Each wall is flat, endless, passes through zero and stands at right angles to its row. A trip goes straight from one point to another. List the walls that it crosses, first one first.

Walls:
(1): [-26  11]
(2): [-15 -23]
(3): [14 62]
(4): [-15  47]
(5): [-1 14]
Trips:
[-13  92] to [-37  44] => none
[-12  34] to [-95 -47] => 2, 3, 5, 4
[ 24 -61] to [-32 -21] => 1
[34 59] to [80 35] => none
[ 16 -16] to [-1 58] => 2, 3, 5, 4, 1
[ 58 -33] to [14 15] => 3, 5, 4
[ 34 -15] to [31 16] => 3, 5, 4
[19 36] to [-48 -34] => 1, 2, 3, 5, 4
[ 7 12] to [-25   1] => 1, 2, 3

Walls:
(1): [ 40 -61 -17 -36  -2  28 -13 -19 -11   0 -14  -6]
(2): [ 10  26 -36   0 -38   2  72  65  -3   7 -36 -10]
(3): [-23 -24  45  26   3  12 -33  -8 -15 -33  24 -18]
(4): [ 11  -5  12 -20   0  -8  -2  -7 -28 -42  -1   4]
(5): [  8   7  -2 -17 -33  -4  10 -26   1  39   0  -2]
(6): [ 33  58  46  23  -1 -20   9  29  -8 -24  48  26]
Trips:
[ 29  15  78   3  20   9   1 -15  -5 -15  -7  17] to [ 30 -17  30  19 -12 -19 -10 -10  60  35  34  37] => 5, 4, 3
[ 28 -66  37  14  12  27  11 -35  11 -28 -20  -1] to [ 17 -12  30  35  15  21 -53  19 -30  15 -45  61] => 6
[-40  -1  17  16 -78 -16   9 -48 -33  86   8   2] to [-34  30 -22  23  10 -18  12  10   4  15  72  38] => 6, 5
[ 26  -1  12  51   6  28   8  49  -9  10  38 -13] to [  7 -14 -21  33 -48 -14  84  55  -9   1 -29  19] => 3, 5
[ 12 -38   7  -3  28 -10  28 -37  18  18  11  28] to [ 12 -22 -21 -26  12 -10  61   7  -1   0 -21 -35] => 2, 4
[ 22 -16 -31 -19  32  18   2  10   6 -31  -9 -33] to [-28  24 -50  39 -19 -12  45 -52  -2 -29 -11 -24] => 1, 5, 4
[ -1  18  26 -45 -26  -4  -4  10  56  29  11 -48] to [ 25 -24  19 -14  21  13  71  95  63 -23  12   1] => 6, 5

Walls:
(1): [-11 -32  -8 -45 -42  -1   5  18  43  15 -20  28 -24   0  13  -1 -15  -8
 -23   0   4  19 -44  35   2  10 -11  14  24   4 -22   5 -14 -11 -23 -12
 -30   5  50  47 -23  14   0  14  -8 -21  19  -4]
(2): [-14 -12 -10 -13 -27  -7 -54  14   4 -24   8  27   1 -16 -27  61  28 -20
  47 -24   8 -51 -32  -2  36 -10  10 -27 -10 -29 -21  16 -23  27   5  -4
  47  42 -34   0 -29  28  21 -32 -22   1  -9 -24]
(3): [-29  32  -9  36   5  21   8   5   7   4  -1 -16  10 -21  24   7   6 -11
  -7  20 -16   1 -78 -20 -27  11   9 -39  16   1  -5   4  48 -30 -19  -9
 -16   3 -13  -6 -27   5 -11  -8  10  36 -12   1]
(4): [  7 -15  19 -24 -15 -20 -10  -6   4  -7   0  17  33 -18  -9  -2 -27 -18
  -7  -8  35  -1 -51 -19  28  -6  11  39  31  22 -12  15   8   8 -40 -13
 -27  23  -3 -18 -50  -3   6 -20   4 -17  -3  25]
(5): [-36  -5 -32  29   8  52 -25   5  -5  53  13   6  19 -50 -20  17  42  31
  43  20  19  -4  -4  12   4  15   4 -19   9 -50  -1  87 -37  23  -6  32
  -2   5   8 -21  -6 -45  13 -15 -26  27 -18 -16]
(6): [  0  33 -15  16 -13  -5 -34  21  21   0 -16  40  12 -10   8 -25   1   3
  40   4  51   5   2  29 -15 -17  10 -30 -25 -28   5  -8  38 -42  60 -10
   3  16  16 -16  -1 -42  42 -11  17  10 -19  12]
(7): [ 11 -31  43  38 -18 -15  -4 -39 -11 -24 -20   6  -7 -11   4  79  16   3
 -31  46 -17   2  19   9  22  21 -55 -23  25  75   2 -19   2  13  26   1
 -12 -65  12  16  -3 -25 -31  47  15  15 -36 -13]
Trips:
[ 25 -50  50  -7  47  19   4  46  10   7  -8  26 -25 -17 -52 -12 -43  36
   7  -6 -27 -30  12  40  12  26  53 -30   0   3  -9  -4  49 -21  27   5
 -13  -4  26 -46  19  42  -3 -17  33  22  -5  29] to [ 11 -34 -17 -21   2  22   3  -6  32  -1  24 -31  10  69  -6 -21  44  -7
 -10 -11 -14   8  -7 -11   4 -10  -6   5  17 -16  11  11 -23 -12 -25  26
  -8 -10  21   3 -18  10 -55   5 -46  29  13 -31] => 1, 6, 5
[ 19  28  19 -58  -5  -9 -10  45  22  27 -13 -23 -15   0  29  12  -3 -30
  -5   3 -71 -48  37   5 -29  33  39  30  11  49  25  -1  -8  -7 -17   3
  21   4 -18  41   2   7 -15   8  27  10   2 -29] to [-29  26   9 -44  20   7  10   4  40  -8 -30  11  -2   4 -30  27 -31 -31
  13 -19  -8   8  -9   4  11 -46   8 -50  16   4  45 -54 -32   2   8 -29
  -7  18 -52  62  -3  17  -4  31 -36  35  -4  24] => 2, 3, 7
[ 11 -15  14   8   1  28   3 -14  43  12  54  -5 -31  32 -31   5  -4  19
 -19 -10 -28  55   8  13 -36  42 -16 -16  40 -23 -35 -45 -42 -36 -17 -22
 -12 -35  10  -3 -70   3   5  -2  15   6  51  -3] to [-49  -1  -4  -2 -18  21  48 -43 -22  48  21  53  21  -5  25  18 -22  22
 -47   8  53  14   3 -22  21 -26  -3  22  73 -11 -95 -12  -2  24 -35   6
 -31 -15 -39  21 -27  -7   0   5 -14  -2  21   3] => 4, 5
[ 14  38  65  17  38  13   1  52 -23  48  14 -49   0   7  11  27  65 -12
  15  -7   8  21  -4   3   0   6 -41  -5 -38 -33  39 -29 -23   1  20 -56
  13  -9 -29 -47  12 -11  16   7  -4   0  36 -28] to [-26  41 -27  21  12 -13 -20   2   2 -12  27  -5  41  28  -9 -29   5   4
 -30  22  15  -3  22  -8   9   6 -20  29 -16  30 -17  49   2 -41  -9   4
   6  30 -31 -53   4  24  -5  38  47 -31 -31  -1] => 2, 4, 5

Walls:
(1): [ 23  -8   3 -15   9  15   7  21  31   6  32 -26  44   1 -14   8  33  23
   4 -34 -13  29  11 -18 -21  -7 -62 -61   5 -10 -12 -23 -43  66  20 -50
 -20  43  -6 -12 -13 -35  21 -14  28  -5  -2   4]
(2): [ 11  52 -40 -30  17  16  45  37 -61  -8 -66   2  10  10  10   0  -7  14
   5 -16  -1  19  -5  -9  18  -9 -13  -3  32  38  -5   3  15  32  -1 -13
   6   1  18 -17  -5 -43  47  15  13  21  40  11]
(3): [ 29  13  16  11 -47  27  -4 -11 -12   5 -21  15  49 -13  -5  11 -20   5
  14  48 -23  39 -22  11 -17 -55 -23 -22  -1   2 -20 -15 -45 -23 -16 -43
  33   1 -25 -20  22 -19 -49  -2 -63 -34  -8 -10]
(4): [-31  61 -30 -22 -14  26  10  -2   4  22   8 -45  17   6  22 -39   0 -11
 -40   5  -6 -35  44 -25  23 -34  11  57  -1 -25  38 -33 -48  -5 -14  38
  27 -42   8  10   9  12  -4   0  40 -27  -5 -14]
(5): [ -6  11  21   1 -21  34  -5 -26  18   0  -4  39  15 -34 -12  29  30   8
 -15   3  44   5 -26  30  23 -33 -33  -7  19  39  25 -11  -9 -27 -21   9
  -3 -36   5  33 -38  -6 -10 -28 -31   9  37 -18]
(6): [-43  18  17 -17  22  -8  -1   0 -48 -26 -32  12 -20   7  33  28  -2  16
 -47 -11  37  35  32  21  36  50  39 -33   4  22  64  11 -25 -53   8 -41
  25  33  -8  35  32  20  61 -10  12   1 -27  18]
Trips:
[  6 -18 -17  17   2  44  -9 -18  27 -17  -5 -23   9 -40 -43 -53  46  18
  -4  42 -39 -35  -1  29 -36  28  42 -43  -6  20 -35  24  16   5 -14  13
  13 -50 -12 -25  -6 -12 -18 -20   3  10  18 -39] to [ -1  -8   1  25  38 -45  -2  14  10  13   3 -26   6   6 -14  18   1   0
  34  27   6  16   7  23  -1  15 -24  60 -24 -39 -16 -13 -25  22   9 -26
  33  -2 -35  18  29  54 -39  86  -6  -1 -14  -3] => 5, 4
[ 11  -6  42 -30 -24  14 -33  31  -6 -27  20  -1  29 -77   7  -4   2 -13
  62 -26  47  31  -8 -29  18   0  62 -10  28  47 -26   2 -27 -22 -64 -41
  -8 -26   0  10   6  17  12  13  -3   1  61  -5] to [ 20 -26  46 -36  19  -8  16  -2 -11   3 -27  60 -30   0 -59  -6 -29 -25
 -14   1  25 -41 -36  -5 -28  16  47  35  22  -3  27 -33  60  -1   0  33
 -20  20  35   3  -3 -25 -52  14  -9   4  31   3] => 6, 3, 2
[ 13  13  17   0 -11 -24  13  12  25   0   1 -14  45 -22 -43  37  22  19
 -56   5 -46  65 -30 -18 -47  14  -3  30 -29 -26  -5 -11  28  17  19  -7
  -2  17 -16   5   1  34  24 -25 -20 -34  31  25] to [  8  59  10 -50  29   4 -30  -5   9 -17 -71 -12   5 -19  15  14   7 -25
 -52  38 -28 -11  40  -1 -12  15  18 -47 -20  -5  -9   2 -19  51 -32  -2
  -7   4  16 -40  38 -27 -18  25 -30 -49  -7 -27] => 2, 4, 6
[-40  30  14 -29  54  13  15 -22  59  31  16 -61 -45 -33 -24   4   7 -11
 -17  10  43   7  -7 -25 -37 -36  23 -25 -24 -30  24 -10  12   3  42 -89
 -72   8 -31 -19 -30 -16 -31 -19  29   9 -29 -13] to [  4  -5 -40 -66  -1 -34 -20  43 -10 -22  31   4  18   1  15  38  19 -17
 -16 -18   1 -13 -60  28   7  -4   2   1   7 -22  17 -43   1  -9  16  24
  25  -4  35 -22  14  19  -9  13 -15  41 -12   2] => 6, 5, 2, 1
[ 23 -32  -6  16  24  10  21  68 -24  11 -18  20  -6  14  11 -25 -43  50
   3   9  17  30 -16 -50   1 -16 -21  23 -29   7 -10 -50   2  33  38 -51
  -3   4   5  -6   6   2  36 -19 -39 -29  23  19] to [  7   4  23  19  -2 -16 -10 -32  26 -28  38 -26  34  22 -59  49  14 -45
  75 -30   7  40 -16  -3  15  29 -14 -55  50   8 -24  18  -9 -31  28  22
  14  -3  -6  14  18 -45  -1  11   4   3 -51  13] => 2, 5
